Every row gives one point. The window is the flat piece filled in between its corners: a triangle in 3 columns, a solid with four corners in 4, and so on. A path goes straight from each point to the next, and from the last back to the first. After which points does the path pass through the window?
In the rows, zero is written as 128.

Window, 4 rows:
[[119  80 127 127]
 [111 101 148 143]
 [159 120 116 137]
 [116 186 129  95]]
Path:
(1): [127 135 169  96]
(2): [131 156 107 123]
(3): [115 167  76 116]
(4): [150 126 178 130]
(5): [178  95 135 123]
(6): [129 103 123 152]
(7): [132 142  98 150]
(8): [144 143 140  82]
(9): [136  74 147  95]
(10): [109 153 114 135]
(11): [104 195 125 111]
(12): [133 155 134  88]
(13): [162  98 135 120]
(14): [108  54 114 171]
(15): [110 181 122 108]
(16): [133 197 148  93]
Through the window after points: 1, 9, 11

Window, 6 rows:
[[163 177 182  72 136 124]
 [ 92 196 181 149 151 154]
 [161 150 132  92 145 133]
 [156  90 131 133 124 115]
 [124 135 127 141 131 101]
 [114 116 131 131 100 129]]
Path:
(1): [109 137 149 126 140 132]
(2): [165 136 119 152 125 125]
(3): [167 156 159 124 123 138]
(4): [136 143 151  74 149 112]
(5): [132 118 160 116 200 114]
(6): [163 108 112 135  64 123]
(7): [149 204 146 111 125 158]
(8): [123 108 206  95 147 107]
Through the window after points: 3, 5

Window, 8 rows:
[[149 108 136 113 138 167  79 133]
 [143 100  97 143  95 112 108 173]
 [152 157 106 156  84 127  96 137]
 [129 116 101 127 172 120 168 117]
 [146 128 163 144  71 137 100 221]
 [133 128 134  47 139 115 146 139]
 [117 107 109 162 167  92  89 148]
 [188 125 139  78 146 108 169 124]]
Path:
(1): [168 129 119 115 133 116 126 160]
(2): [149 160  94 147 132 135  90 147]
(3): [142  91 140 129  82 118 115 140]
(4): [135 139 128 136 102 126 121 133]
(5): [180 138  85 100 122 115  90 184]
(6): [152 120 110 121 167 102 117 160]
(7): [ 98 105 143 140 112 117 107 105]
(8): [135  98 151 132  77 121 114 148]
(9): [145 138 114 131 127 112 121 183]
(10): [133 123  70 137 119 116  63 221]
(11): [156 100 172 137  76 126 161 126]
(12): [136  84 131  87 110 111 165 107]
Through the window after points: 2, 4, 6, 10, 12

Window:
[[160 101 168 104 128 137 102 153  96]
 [ 68 103 127  52 129 158 122 121 186]
 [165 124 123 107 130 124  71 129 136]
 [118  99 117 101 116 103 121 114 114]
 [185 168 137 137 119 113 127 130 151]
 [121  76 122 130 108 121 109 164 117]
 [126  84 145 132 160 127 104 139 111]
 [101 123 146  89 156 147  91 174  98]
 [134 163 125 194  75 208 160 110  89]]
Path:
(1): [155 116 114 109 134 150 106 130 120]
(2): [126 107 166 130 100 108  90 152 120]
(3): [103  89 176 125 112 101  85 107 114]
(4): [177 128 116  87 139 163 115 165 125]
(5): [175 140 105 106 135 131 124 132 122]
(6): [131 105 189 142 118 123  99 148 129]
(7): [131 122 165 121 123 151  92 138 127]
(8): [140  78  42  90 130  80 117 153 119]
(9): [123 126 116 129 120 151 151 118 117]
(10): [120 120 155 139  65 154  70 128 108]
(11): [111 136 126 132  89 114  52 123 139]
(12): [126  64 146  73 171 164 165 146 100]
Through the window after points: 1, 3, 5, 7, 9

Window, 11 rows:
[[181 148 131  75  98 119  94 100 123  96 134]
 [117 174 112 137 118 102 145 215  67 156 158]
 [132 112 119 127 151 134 131 134 132 119  64]
 [119  93 145 152 105 162 122  88 107 108  72]
 [112 161  63 137 120 136 149 183  81 119 152]
 [156 104 151  93 148 177  70  93 133 109 116]
 [165 131 150 126 136 110  99  88 127  65 153]
 [122  87 125 113 136 113 164 106  68 101 115]
 [155 112 142 132 153 154 173  58 121 139  95]
 [ 64 120 115 124 111 100 177 133 107 120 145]
 [113  53 106 154 114 107 175 105 111 140 123]]
Path:
(1): [114 113 105 136 143 121 128 109 103 145 103]
(2): [150 143 110 127 137 106 121 119  87 126 136]
(3): [117 113 154 106 127 159 139 154 151  87 134]
(4): [126 107 137 130 118 167 144 126 120 108  91]
(5): [110 103 131 141 116 109 109  69  93 119 117]
(6): [146 129 117 138 153 133 149  70 100 137 128]
(7): [141 108 145 120 125 146 152 110 122 122  97]
(8): [153  68 191 104 106 168 110 135 114  65 157]
(9): [120 161  77 129 130 108 118  98 111 144  83]
(10): [ 99 143  82 163 143  93 126  84  58 138 176]
(11): [135 144 130 109 108 133 157 222 105 126 116]
(12): [146 133 143 125  77 161 144 153 124  77 147]
Through the window after points: 4, 6, 10

Window:
[[ 83 150 130 156 130 148 114 159 102 122 206]
 [153 180 106 114 138 121 190 143  96 119 117]
 [ 83 126  94 154  95 126 136 117 166 119 121]
 [103 152 169 157 104 175 118 102 158 104  81]
 [ 82 149 176 115 133 142 133 110 124 135  44]
 [ 93  93 199  93  82 124 182 103 100 129 127]
 [106  87 136 139 158 102  97 118 118  86  91]
 [121 111 168 135 153 131 154 137 172 130 122]
 [ 92 124 145 120 127 137 124 178 106  82 163]
 [119 155 179 103 100  70  76 153  88 125 111]
 [136 139 156  90 150 148 100 115 187  93 153]]
Path:
(1): [103  95 155 114 104 144 140 137 115 123 114]
(2): [112 132 132 123 118 157 135 138 104 124  99]
(3): [119 137 146 134 148 103 137 119 138  97 111]
(4): [ 84 164 164 145 137  74 128  98 137 104 123]
(5): [104  99 142 117 110 158 102 157 124 117 119]
(6): [105 104 156 127 118 176 139 156 113 174 155]
(7): [ 94 157 151 125 125  98 133 112 130  66 132]
(8): [ 64 115 161 155 122  54 139  42 157 108 109]
(9): [119 126 147 104  97 185 143 178 108 119 138]
(10): [139  84 157 135  93 190 158 171 133 138 130]
(11): [ 91 153 151 122 125 108 131 120 132 117 130]
(12): [ 66 175 188 140 134  79 136 114 147 127  88]
(13): [126  94 133 127 103 189 101 132 127  98 148]
(14): [111  97 169 119 124 161 120 135  98 157 132]
(15): [ 86 143 163 123 100 115 162 116 127  94 133]
(16): [ 88 143 190 111 110 114 162 111 110 109 152]
Through the window after points: 2, 6, 8, 14, 16

Window, 12 rows:
[[126 114 154  92  95 113 139 135 110  65 136 112]
 [ 99 114 148 127 169 206 179  88 107 108  57  94]
 [136 125 114 133 150 114 145 160  86  99  97 122]
 [133  83  91 100  97  78 174 107 117 135 102 164]
 [170 193 141  98 113 108 157 194 143 146 140 159]
 [180 172 138 158 139 130 139 117 101 153  83  87]
 [147 102 115 173 164 157  57 136 136  85  97 146]
 [ 95  95 115 130  57 131 162 171 110 156 124 139]
 [194 147 151 147  93 136 112 191 121  80 131 169]
 [ 81 160 104 155  99 142 132 153  86 112 105 157]
 [ 81 152 132 166 167  93 208 136 125 139 115 172]
 [127 149 126 150 149 111 148 152  84 136 156 181]]
Path:
(1): [130 107 173 130 108  92 156 138 100 122  93 184]
(2): [103 126 154 130 147 116 116 149 106 108  81 183]
(3): [152 145  87 149  86 153 160 165 121 104 155 119]
(4): [167 171 101 143 106 123 164 111 114  75 154 122]
(5): [117 114 160 131 128 140 128 161 113 145  81 151]
(6): [122 136 140 125 126  93 117 164 101 120 108 164]
(7): [154 132  94 153 110 138 170 123 119 126 136 133]
(8): [130 134  98 154 138 150 170 142 105 107 123 130]
(9): [118 134 182 102 104  93 144 151 102 134  92 154]
(10): [118 140 148 149 127 122 125 168 104 117  75 158]
(11): [136 146 111 150 130 151 148 143 111 104 158 122]
(12): [123 126  66 116 124 118 164 125 123 122 134 124]
Through the window after points: 12

Window:
[[156  91 136 100 129 105 164 103 163 176  91  93 167  96]
 [145  76 166  94 112 134 118 165 175 141 159 167 186 157]
 [127  83  94 131 141 159 144 126 114 168  81  89  80  75]
 [120 122 107 121 137 150 128 131 153 221  96 104 130  76]
 [158  82 148 115 166 164 145 110 169 173 115 136 179 149]
 [152 172  74 109 185  96 110 127 148 138 149 125 115 116]
 [159 115 166 132 108 124  83 150 144 155 129 141 161 195]
 [125 194 124 157 117 132 129 163 165 111 139 131 141 162]
 [130  87 104 123  99 133  95 116 165 142 124 182 164 183]
 [ 78 175 106 141 190  87 120 135 130 134 118 111 120 110]
 [120 142 158 133  91 149  99 112 141 132 183 138 158 174]
 [129 119 135  72 118 151 144 139 131 165 104 119 166 158]
 [160  96 144  89 145 152 136 105 135 173  61 139 157  63]
 [116 188  52 170 176 101 113 153  99 128 146 102 149 102]]
Path:
(1): [128 137 134 138 134 112 157 127 137 166 119 141 120 128]
(2): [130 139  94 122 141 152  89 137 145 139 135 100 155 119]
(3): [126 140 104  91 156 164 124 141 184 125 105  80 196 137]
(4): [137 137 130 169 110 103 109 138 101 165 155 197 100 160]
(5): [140 138 120 111 144 121 164 128 158 186 135 191 141 145]
(6): [127 106 133 124 123 137  81 155 133 111 140  81 178 132]
(7): [131 124 120 109 141 143 112 127 160 142 126 112 145 140]
(8): [131 114 126 128 130 126 142 120 141 166 124 158 163 126]
(9): [108 148 138 141 132  93 144 129 130 176 139 141 118 148]
(10): [167 112 116 113 127 184  74 141 172 102 133 104 204 154]
(11): [ 95 111 139 114 148 170  91 123 170 144 120  97 175 139]
(12): [168  98 133 110 115 114 145 152 138 169 126 161 139 120]
Through the window after points: 1, 5, 11

Window:
[[152 152 137 112 149 167 128 171 198 111  97 112 167 146]
 [126 130 172 186 135 117 161 148 100 152 115 124 131 117]
 [172 107  66 103  82  69  79 112  72 159 205  66 121 160]
 [110  73  92 172  79 144  94  85  97 126 165 139 146 109]
 [121 193 104 152 136 138 100 117 181 145 107 116  83  95]
 [115  83 139 177 100  98 163 182 170 111 131 105 117 109]
 [ 96 140 140 132 101 120 144 181  87 131 153  92  71 149]
 [156  84 166 130 141 103 118 183  68  55  66  99 109 133]
 [ 92 130 146 133 121  99 197  66 143 107  93 130 126 167]
 [ 70  43 151  56  93  90 101  91 147  95 160  71 134 112]
 [114 157 122 128 130  75 140 151 132 136 116 158 133 132]
 [156  92 118 108 144 157 148 133  95 126 149 144 125 101]
 [ 90 153 158 154  51 107 166 126 102 101 167  88  94  94]
 [173 118 152 107  60 193 116 115 162 145 106 139 120 126]]
Path:
(1): [135 108 135 139 110 130 143 155 114 128  97  99 110 114]
(2): [133 120 161 148 140 112 135 138  94 113 140 135 131 132]
(3): [132 130 153 150 129 135 120 114 152 107 129 131 115 128]
(4): [118 123 109 114 121 119 138 148 126 141 112 104 112 124]
(5): [ 99 167 112  93  73 141 175 127 138 125 105  79 145  98]
(6): [128  92 158 150 133 101  99 138 132 104 146 125 102 133]
(7): [118 104 157 158 125 113 128 134 158  97 133 118 128 145]
(8): [121 106 127 122 103 109 147 160 126 127 118 104 122 104]
(9): [ 94  85  88 128 124 148 147 118 122 136 133 101 156  86]
(10): [158 150 166 133 101 109 112 146 134 104 134 143 107 156]
(11): [126  82 163 130 120 101  88 173 158 109 188 134 114 163]
(12): [121 152 115 145 125 156 169 106 114 130  78 122 118  76]
(13): [122 120  93 106  79 129 127 150 133 142  80  79 119 102]
(14): [105 133 156 159 116 105 148 115 128 126 179 136 117 135]
(15): [167 111 182 103 131 108  70 111 146 128 181 154 115 135]
(16): [ 93  89  76 138 102 133 160 130 103 124 107  89 139 115]
Through the window after points: 1, 5, 7, 9
